Rows are points. The ring and each string are closed loops that go straight from each point to the next, and from the last back to the first. Before rounding, they use only three directions, however many columns there are. Count how often each string passes through the ring. Passing back the other way cancels.
(in the rows, 128 means zero)

Ring, 6 rows:
[[155 147 145 133]
 [157 149 144 183]
 [130 111  95 175]
 [106  67 103 124]
 [104  51 156  91]
 [125  89 162  82]]
String:
[[133  98 174 128]
 [141 111 192 102]
 [142 111 195 125]
 [137 114 146 131]
 [140 121 141 136]
 [146 123 170 157]
 [166 156 183 196]
 [155 134 186 193]
 [163 151 179 211]
 [167 166 149 204]
 [153 155  94 151]
 [142 127 131 144]
 [142 118 163 148]
 [164 156 177 135]
 [155 151 139  98]
 [144 137 114  83]
 [134 113 126 114]]
Times through: 2
String, 14 rows:
[[132 108 132 125]
 [133  95 189 124]
 [137 108 178  84]
 [145 130 153  77]
 [158 149 164 102]
 [156 139 186 147]
 [175 181 151 170]
 [162 171 102 162]
 [141 131 103 138]
 [142 122 143 155]
 [151 130 179 176]
 [173 171 175 177]
 [164 168 128 126]
 [145 138 111 104]]
Times through: 2

Ring:
[[ 63 126 103  90 127 106 143 147]
 [ 90 129 111 107 123 112 123 139]
 [130 128 127 128 120 124 107 131]
 [170 124 148 146 119 137 102 125]
 [203 115 166 158 117 148 107 124]
 [212 107 168 159 113 149 113 126]
 [195 103 156 147 109 141 122 132]
 [143 105 134 120 113 126 140 142]
 [ 91 112 117  95 122 113 156 149]
 [ 60 120 105  83 127 106 158 151]]
String (30 x 8):
[[218 119 164 171 111 149  83 117]
 [189 115 151 152 112 140 102 126]
 [155 116 147 133 121 135 126 133]
 [169 115 160 138 125 143 132 132]
 [214 111 184 159 124 159 127 125]
 [249 106 182 177 109 160  99 119]
 [227 108 161 169 103 147  90 121]
 [187 112 150 149 111 138 107 128]
 [158 116 152 133 124 138 132 134]
 [138 118 147 123 128 134 141 137]
 [192 119 171 152 126 151 119 125]
 [222 123 176 173 119 156  90 116]
 [201 121 148 164 108 140  78 119]
 [169 121 137 146 111 131  93 126]
 [134 119 135 123 122 127 127 136]
 [ 99 127 133 107 135 125 145 140]
 [ 87 134 107 109 123 110 112 136]
 [ 82 133  90 109 113 101  97 136]
 [ 97 126 103 111 115 108 111 138]
 [126 119 123 121 116 120 119 136]
 [ 89 123 127 100 133 120 153 144]
 [ 52 130 108  84 135 108 155 148]
 [ 52 132  92  89 124  99 130 145]
 [ 86 129  93 108 112 102 104 138]
 [120 123 117 120 115 117 112 135]
 [113 123 128 114 125 123 132 138]
 [106 127 130 112 131 124 136 138]
 [129 133 132 129 125 127 107 129]
 [136 128 145 128 130 134 125 132]
 [198 126 158 163 117 145  86 118]]
Times through: 5
